Each row is a point. Each copy is the shape, with its points in the same order, stretched, turned, moved and blurred by noise. Is it also mirrored, or only turned?

Shape (8 x 3):
[[ 35  25 -29]
 [-12 -17   3]
 [-38 -28  23]
 [-14 -14   4]
 [ -4 -36  43]
 [ -4 -23 -39]
 [-21  20  -8]
 [ 37  -8 -14]]
Copy 1, 8 rows:
[[  5  60 -31]
 [ -5 -15   8]
 [-14 -49  25]
 [ -8 -14  10]
 [ 24 -51  12]
 [-10  31  25]
 [-33   4 -10]
 [ 25  38 -16]]
Copy 1 is: mirrored
Copy 2:
[[-37  17  26]
 [  7 -12 -26]
 [ 34 -17 -52]
 [  9  -9 -28]
 [ 52 -30 -10]
 [-37 -23 -25]
 [ -9  28 -30]
 [-17 -15  27]]
Copy 2 is: mirrored

Shape (7 x 3):
[[ -6 -20   3]
 [ -1   1 -16]
 [-10  31  -7]
 [-30  16 -25]
 [ -7   5 -23]
 [-51  17 -12]
 [ -7 -36  32]]
Copy 1, 7 rows:
[[-16 -13  10]
 [  5  -7 -13]
 [  6  31 -29]
 [ -6  10 -52]
 [  6  -3 -26]
 [-29  23 -55]
 [-37 -15  44]]
Copy 1 is: only turned
Copy 2:
[[  1   9   7]
 [  6  -9  -8]
 [ 43  -9 -23]
 [ 19  -2 -47]
 [  6 -10 -20]
 [ 31  16 -60]
 [  5  29  32]]
Copy 2 is: only turned

Shape:
[[ -5  12 -15  -3]
 [  9  10 -14   3]
 [ -6  14 -11   5]
 [ -1   0  -1 -11]
 [-12  18   2  21]
 [-14   0  -7   2]
 [ -7  -2  -1  24]
 [ -5  -4   1   1]
 [ 24  -8  29 -33]
 [-28   0 -13   0]]
Copy 1:
[[  8 -17  -5  -8]
 [ -7  -5 -17  -1]
 [  3 -14  -3 -15]
 [  9  -1   7   0]
 [-14  -9  13 -31]
 [  5 -18  18  -2]
 [-20  -6  20  -6]
 [  1  -4  19   0]
 [ 22  36   1   7]
 [ 14 -28  25  -3]]
Copy 1 is: only turned
Copy 2 (10 x 4):
[[  0 -19  -2 -22]
 [  4 -10 -16 -16]
 [  2 -11   1 -26]
 [ -2 -17  -1   1]
 [ 10   9  13 -37]
 [-11 -12   9 -21]
 [-10  16   6 -30]
 [ -7  -4   5  -6]
 [ 22 -14  -5  60]
 [-21 -20  18 -28]]
Copy 2 is: only turned
Copy 3:
[[-15  -2  15 -14]
 [-14   1   6 -24]
 [ -8   3  15 -12]
 [ -3 -13  -2   0]
 [  8  19  18  -6]
 [ -8   4   8   5]
 [ -1  23   6  -2]
 [  0   0  -2   3]
 [ 28 -46 -34  -1]
 [-15   6  14  16]]
Copy 3 is: only turned

Shape, 7 rows:
[[ 34  -2  -4  25]
 [-32 -22  29  21]
 [ 22  -4  32   9]
 [-39  26  29 -43]
 [ 21 -18 -34   8]
 [-50  20 -36  -9]
 [ 26 -32  32   8]]
Copy 1, 7 rows:
[[-14 -22  26  21]
 [ 30 -18  -8  18]
 [  7   5  22  38]
 [  4  56 -17  -1]
 [ -6 -25  30 -11]
 [-22  14 -32 -40]
 [ 27 -14  37  36]]
Copy 1 is: mirrored
Copy 2 (7 x 4):
[[ -7  43  -6   6]
 [ 37  11   7  51]
 [ 30  28 -18   9]
 [  8 -51  -3 -39]
 [-34  26 -19  13]
 [-36 -35  25 -12]
 [ 31  27 -31  25]]
Copy 2 is: only turned
Copy 3:
[[ 24 -10 -17  28]
 [ -6  22  19  11]
 [ 20  16 -23  17]
 [ -2  11 -22 -38]
 [ 32 -21   8  17]
 [-11 -25  14 -22]
 [ 31  23  -4  23]]
Copy 3 is: only turned
Copy 4, 7 rows:
[[ 51   9  27   9]
 [-27 -41  42  10]
 [ 16 -40  10  13]
 [-38 -42 -60  35]
 [ 37  45  23 -14]
 [-10  44 -24  37]
 [  2 -44  35 -18]]
Copy 4 is: mirrored
